Each row is a point. Any point is a mix of the corners, with weights that add up to 1. It lies inside the corners' shape when no weight is negative. Say inside or outside, and name the corners with a negative weight.

Corners:
(1): [-33, 52]
(2): [16, -37]
(3): [8, 22]
Points:
[-23, 38] => inside
[-30, 48] => inside
[-12, 35] => inside
[-32, 63] => outside (2)
[-20, 15] => outside (3)
[11, -11] => inside

Corners:
(1): [23, 21, -22, -36, -12, 2]
(2): [-10, 20, -10, 15, -77, -37]
(3): [-75, 36, -14, 12, 78, -64]
(4): [8, -35, -4, -22, -23, -7]
(5): [16, -18, 45, 48, 54, -62]
(6): [-52, 31, 33, -33, 39, -50]
(7): [1, 16, 17, 38, -19, 25]
Points:
[-3, 7, 9, -32, 5, -38] => outside (3, 7)
[41, -43, 14, -24, -9, 8] => outside (2, 3)
[4, 21, 6, 15, -63, 32] => outside (3, 5)
[30, -13, 6, 24, -41, -7] => outside (3, 6)
[-17, 6, 12, 2, 46, -33] => outside (2)
[26, -18, 4, -39, -35, -12] => outside (3, 7)

Corners:
(1): [21, -22, -2, 8, 30, -7, -42, -21, 13, -36, 51]
(2): [14, -1, 0, 9, 61, 6, -75, 5, -28, 0, 17]
(3): [42, 48, 4, 3, 53, -19, -7, 36, -7, -7, 28]
(4): [-34, -2, -65, 10, -3, -5, -66, -16, 26, 2, -9]
(5): [-3, -62, -70, -26, 34, 49, -13, -40, 39, -3, -17]
(6): [16, 10, 64, 65, -6, 45, -30, 42, 13, 21, 59]
(7): [28, -9, 40, 9, 39, -44, -18, -19, -3, -24, -26]
(8): [58, -26, -15, 21, 64, -49, -16, -12, -20, 27, 22]
(9): [-47, -56, -56, 13, 15, 33, 4, 1, -17, -16, 32]
(10): [29, -95, -95, -37, 3, 12, -24, -10, 13, -30, -27]
(11): [16, 43, 70, 23, -36, 27, -21, -25, -30, 15, 32]
(12): [35, 45, 31, 73, 6, 33, -31, -9, -30, -21, 5]
Points:
[7, -21, -47, -24, 41, -17, -29, -14, -9, 13, -11] => outside (1, 6, 12)
[23, -24, -28, 0, 24, 1, -21, -2, -1, -11, 10] => inside
[1, 20, 16, 29, 12, 13, -26, 2, -9, 11, 19] => outside (1, 10)
[13, -12, -2, 4, 5, 20, -23, -19, -2, -3, 11] => inside

Corners:
(1): [37, 51, -58, 44, 69, 13, 8, 48, -7, 3, 25, -31, 10, 4, 27, 7, -51, 27, 51, 31]
(2): [-13, -9, -10, -51, 21, -5, 6, 15, 12, -71, -31, -1, -8, -32, 37, -23, 15, -1, 6, 70]
(3): [64, 95, -54, 37, 73, -17, 35, 4, -17, -7, 61, -13, 24, 41, 44, -40, -25, -18, -4, 24]
(4): [31, 30, -69, 4, 37, -20, 12, 62, -38, -4, 46, -11, 4, 27, 33, -76, -11, 13, 71, 17]
(5): [-13, 15, -5, 30, -13, -2, 0, -41, -1, 26, -32, 25, -25, -10, 1, 42, 57, -3, -9, -45]
(6): [2, 19, -38, 27, 46, -19, -33, 1, -43, -5, 62, -3, 0, 27, 41, -22, -22, 4, 37, 77]
(7): [8, 16, -65, 30, 45, -27, 45, 48, -7, -10, 74, -52, 21, 53, 41, 7, -3, 34, 69, 22]
(8): [-23, -8, -7, 32, -49, 44, -7, 1, 4, -14, -13, 15, 26, -8, 1, 27, -7, -46, -36, -13]
(9): [-29, 21, -8, 12, -2, 63, 71, -30, -34, 36, 33, 24, -14, -10, 2, 23, 18, 1, -16, 20]
(10): [-3, 1, 34, -15, 1, 16, 11, 0, -29, 33, -9, 28, 47, 3, -32, 5, 7, -1, -44, 38]
(11): [-10, 19, -4, -35, 4, 10, -12, -34, 11, -40, 0, -21, -56, 22, -18, -13, -30, 20, -1, 24]
(12): [0, -41, 12, -31, -25, 29, -5, -28, 38, 20, -30, 1, -9, -10, 50, -12, -3, -6, -17, 37]
(13): [3, 22, 13, 51, -4, 55, 22, -31, -5, 29, 2, -31, 13, -7, -24, -13, 35, -12, -12, 31]
(14): [31, -25, 37, -28, -11, -2, -1, 26, -4, -30, 22, -31, -37, -24, 29, 34, 1, -31, 18, 38]
(15): [12, -7, 28, 35, 7, 71, -15, -3, -44, -6, -22, 11, 29, 23, 31, -6, 19, 16, -36, -32]
(16): [43, 16, -83, 15, 34, -29, 37, 20, -63, 6, 40, -57, -23, 15, 30, -18, -14, 35, -12, 41]
(17): [8, -16, -27, -10, 44, -1, -1, 19, -2, -20, -14, 3, -69, 51, 13, -14, 26, -44, 3, 70]
(18): [-37, 2, 72, 65, -33, 35, 10, 7, 21, 2, -8, 5, -28, -19, -7, 0, 5, 25, -72, -22]
(19): [21, 3, -22, -21, -21, 30, -25, 31, 32, -19, 46, 19, -15, 2, -6, 10, 18, 20, -16, 91]
(20): [0, -42, -13, 4, 50, 27, -34, -11, 33, -30, 8, 22, -4, -37, -2, 11, 4, -6, -22, -22]
(21): [17, -49, 31, 36, -31, 48, 21, -38, 14, -34, -24, 47, 11, -14, -23, 20, -16, 14, -20, 16]
Points:
[11, 1, -5, 9, 8, 11, -2, 6, -3, -14, 3, -3, 1, 7, 8, -5, -5, 1, -5, 24] => outside (9)
[8, 1, -7, 13, 10, 18, 12, 2, -1, -12, 7, -6, 0, 0, 11, -1, 2, 3, 4, 30] => inside
[3, 3, -16, 6, 13, 3, 7, 12, -1, -10, 12, 3, -7, 4, 14, 1, -7, 3, 2, 23] => outside (13, 15)
[8, 10, -10, 12, 10, 15, 16, 0, -13, 2, 14, -5, -10, 0, 13, 7, 6, 1, -1, 20] => inside
[6, 0, -8, 5, 13, 20, 2, 6, -8, -13, 2, -1, -4, 10, 19, -7, 8, 3, -4, 25] => inside
[3, -1, -4, 11, 4, 17, 3, -3, -3, 0, 1, 1, -7, 3, 13, 1, 6, -3, -9, 21] => inside
[14, -53, 27, 5, -30, 34, -23, 9, 21, -9, -48, 20, -3, -32, -2, 8, 19, -3, -33, 17] => outside (3, 6, 7, 9, 11)
